Each point is reached from the start by the listed moves, each made once or not at all, plus a little noise. Say if it took an odd or an even number of moves. Then give how often each move was made.

Moves:
(1): [ 61 -48  30]
(2): [-9 36 33]
Start: [-28  12  29]
Points:
[ 31 -35  61] -> odd (1, 0)
[26  0 93] -> even (1, 1)

Moves:
(1): [54  6 -5  2]
(2): [ 8 25 74  5]
(3): [ 15 -60  32 -24]
(4): [  9 -25  14  49]
Start: [27 16 19  7]
Points:
[91 44 84 16] -> even (1, 1, 0, 0)
[83 27 11  3] -> odd (1, 0, 0, 0)
[ 88 -11  26  58] -> even (1, 0, 0, 1)

Moves:
(1): [ 47  15  -7  -3  17  32 -19  19  -5 -28   0  14]
(2): [-23  52  -8   1   3  -9  -8   6  28 -26   7  -7]
(3): [ -1 -32  50   7  10 -16  -8  13   6 -40 -45 -18]
(4): [-12   3 -14  50  -3  -1  22   3 -30 -21  10  30]
(5): [-20  -9 -15 -13  65   3   2  -5  12   8  -5  -4]
(6): [-11   4  16  -8  -8  47  30 -38  25  -7  -4   6]
(7): [ 30  10  -8 -22   1 -25  34  -3   2  -1  -8  25]
(8): [-24   2   5 -24  11  18  20  39 -23  -6   0 -22]
(9): [  6 -10  -7  17 -21  15   1  42  51  31  26  23]
Start: [ 16 -22   1 -26   5  14   6 -18  28  14  -6  10]
Points:
[ 13   9  33 -42  95  77   6 -21  92 -77 -56   1] -> odd (1, 1, 1, 0, 1, 1, 0, 0, 0)
[ 26 -38  36  -1  38  44  24  55 -22 -78 -44  18] -> even (1, 0, 1, 1, 0, 0, 0, 1, 0)
[ 47  57 -18 -77  35  25  34  43  33 -46  -7  16] -> even (1, 1, 0, 0, 0, 0, 1, 1, 0)
[-21 -19  -7   7   8  33  52  22 -24 -17   6  15] -> even (0, 0, 0, 1, 0, 0, 0, 1, 0)

Moves:
(1): [ 13 -20  -1  10 -31 -13  -8 -25 -40  -5 -13 -14]
(2): [ -1  29  12  -2  -2  -7 -28 -17 -12  12  -8   5]
(3): [ 22 -11  50 -12  15   1  -7  46  34  15  11  13]
(4): [-12  23   4  29   1 -13   6  10   4   2  16 -22]
(5): [ 13  -3 -14   2  15  -9   8   3 -13   9   6  10]
(6): [ 24   9 -10  27  17  53 -21  -1  -7  -4   1 -16]
(7): [ 11  -2   1 -29 -11  16  22   5 -23  -7  13   2]
(8): [ 14  30 -23 -15 -15 -36 -28  33   3  -6   8 -20]
(9): [ 33  20  18  12   0   6  -9 -27  30   2  -1   2]
(10): [  5  -9  -8   1 -15  23  15  -9  -1  48   2   9]
(11): [ -7 -27 -11  12   6   6 -19  -7   3  11  38  -1]
(12): [-11   1 -14  17 -24 -13   6  27   7  11   9  62]
Start: [-21  -8  26 -18  36   4 -24  10 -13  19 -16  15]
Points:
[ 28   4 -28   0 -39  34 -85  14 -81  81  32  41] -> even (1, 1, 0, 0, 0, 1, 1, 1, 0, 1, 1, 1)
[ 35  51 -28  20 -29   6 -50  35 -95  81  17  31] -> odd (1, 1, 0, 1, 1, 1, 1, 1, 0, 1, 0, 1)
[  6  60  -9   9  11   0 -94  51 -19  33  -7  46] -> even (0, 1, 0, 0, 0, 1, 0, 1, 0, 0, 0, 1)
[  5  83  -2   7   5   3 -66  66 -40  28  23  27] -> even (0, 1, 0, 1, 0, 1, 1, 1, 0, 0, 0, 1)
[ 22  43  -9  -7  15  47 -30  47 -36  53  25 -32] -> odd (0, 0, 0, 1, 0, 1, 1, 1, 0, 1, 0, 0)

Moves:
(1): [14 -3 -5  0 -3  4  7  5 -3 -3  4  6  7 -8  9 -3 -2 -2  3 -6  2]
(2): [ -1  17  -1   7   6 -12   7 -10 -21  -7  -8   1  11  -5 -28 -14  12  -9
  10   0  -1]
(3): [ 27 -10  22  -6   0   7   8 -19   5  13   0   4   4  10   6 -15  -3 -12
 -14   9 -16]
(4): [ 12  -9  10  32  18  -5 -12  -8   2  -5 -11   5   0  -1  -3   2   1   1
   1  -9  14]
(5): [ -3  19   9  -3  16  12   8 -11  11   7   0  10   4  -1   0 -15   4  20
  -1 -21  -2]
(6): [-18   1  -4  12  -5  26  -3   2   5  19   6  -6   3   8   1  -2   8  -7
  -3  17   5]
(7): [ -4   2  -3  12  -2  -2  20  -7 -12   7   4  -5  -8  -4  12  -6 -23   6
   0  12  10]
(8): [  3   6  -2   6   9   0  18  34   8  12  -8  -7  19  -3  -6   4   3  -1
  -3  -4 -14]
(9): [ 13  11  -3   9 -11  -6   9   1  13  -4   1   3  -5   7   8  -4   7  -2
   7   5   5]
(10): [  8  -3  -6  -6   3   2  -5  -6   3  18 -15   0   1  -8  -4   5  -7  -7
  -3   4   6]
(11): [  5   2   6   8  -3  -6 -11  -7  -6  15  11   1  -4  -6   4  18   6  -1
   7  -4  -6]
(12): [ -4  -7   8  -7  -4   6   0   2  -4   2 -14  17 -10   2  -7   0   0  -1
   8   7  -6]
(13): [  3  -8  -2  -5  19 -11   6  -5   2  17   1   3  35  -1   8  11  -6  -2
  16   6   8]
(14): [ -2   4   1   9   5   9  -5   1  -3  -4 -15  -4 -10  22   1  11 -15 -16
  19 -16  -7]
(15): [ -7  18   5 -12   6 -10  -6  -1  -4   1  -2  -2  -6  -5  17  -5  24 -10
  -8  11   4]
(16): [  9  -4   7  -5   2   2  19 -10  -4  -6 -14 -10  -1  -1  -5  27  13   3
  -7   5   1]
(17): [ -1 -20  -4  -1  -2  -4  13   3   8   7   4   6 -10  -2  -5  -4   9  -1
  -9  -7   3]
(18): [  2  -3   2   9 -15  -1  -3   3 -17   2 -11 -12   6  12   4   0   7  24
  -2  -6  -8]
(19): [  3   3  21  -2  -9   3   8  10  11   4   0 -14 -10 -28  -4  -7  10   3
  27  -1  -5]
(20): [ 11  -4 -11   9  14  -2  -2   3  -1   4  12  -6  -6   8  -6  -1   7  10
   0   7   5]
Start: [ -1   0   4  14 -10   0  -9   6 -10  -8  11 -13  -3  13   2   4  -4  13
  16   4  -2]
Points:
[ 16  14  11  39 -13 -30  12  -7 -49  44   6 -44 -29 -26  -9  -8  40  27
  40  23   6] -> odd (0, 1, 0, 0, 0, 0, 1, 0, 0, 1, 1, 0, 0, 0, 1, 0, 1, 1, 1, 1)
[ -2  20 -18  25  42   1  37 -21 -21  63  17  -6  28  -3   3 -29  20  10
  21  27  38] -> even (1, 1, 0, 0, 1, 1, 1, 0, 0, 1, 0, 0, 1, 0, 1, 0, 1, 0, 0, 1)
[ 40  13  34  79  11   4  15 -16 -15  19 -13 -30  23   1  -6  42  30 -18
  95   3  13] -> even (1, 1, 0, 1, 0, 1, 0, 0, 1, 0, 1, 0, 1, 1, 0, 1, 0, 0, 1, 0)
[ 16 -21  27  57  -5  23  45 -13 -23  29 -33 -14 -20 -33 -32   2  18  -3
  41  26  26] -> even (1, 1, 0, 1, 0, 1, 1, 0, 0, 1, 0, 1, 0, 0, 0, 1, 1, 0, 1, 0)
[ 28   3  19  84  57  19  75  13  -7  43 -13 -36  31  -4 -24   7  18  17
  69  -9  18] -> odd (1, 1, 0, 1, 1, 1, 1, 1, 0, 0, 0, 0, 1, 1, 0, 1, 1, 0, 1, 1)
[ 82 -18  31  63   8  -2   1   8  -9  57 -45   3  38  37  23  31 -12  -4
  54  -8 -23] -> odd (1, 0, 1, 1, 0, 0, 0, 1, 1, 1, 1, 1, 1, 1, 0, 0, 0, 1, 0, 0)
[ 35 -18  57  57   7  50  39   7   2  53 -54 -36 -16   9  -7  20 -17 -18
  41  30 -12] -> even (0, 0, 1, 1, 0, 1, 1, 1, 0, 1, 0, 1, 0, 1, 0, 1, 0, 0, 1, 0)
[ 65 -15  21  29  -4 -24  33 -12  -9  48  -5 -28  23   7 -19 -24  32  17
  48  22  -5] -> odd (0, 1, 1, 0, 0, 0, 0, 0, 1, 1, 0, 0, 1, 0, 0, 0, 1, 1, 1, 1)
[ 48   6  52  60  21  43 -10 -34 -30  37 -25 -13 -18  54  24  19  46  23
  19   1 -15] -> even (1, 0, 1, 1, 1, 1, 0, 0, 0, 0, 1, 1, 0, 1, 1, 1, 0, 1, 0, 1)
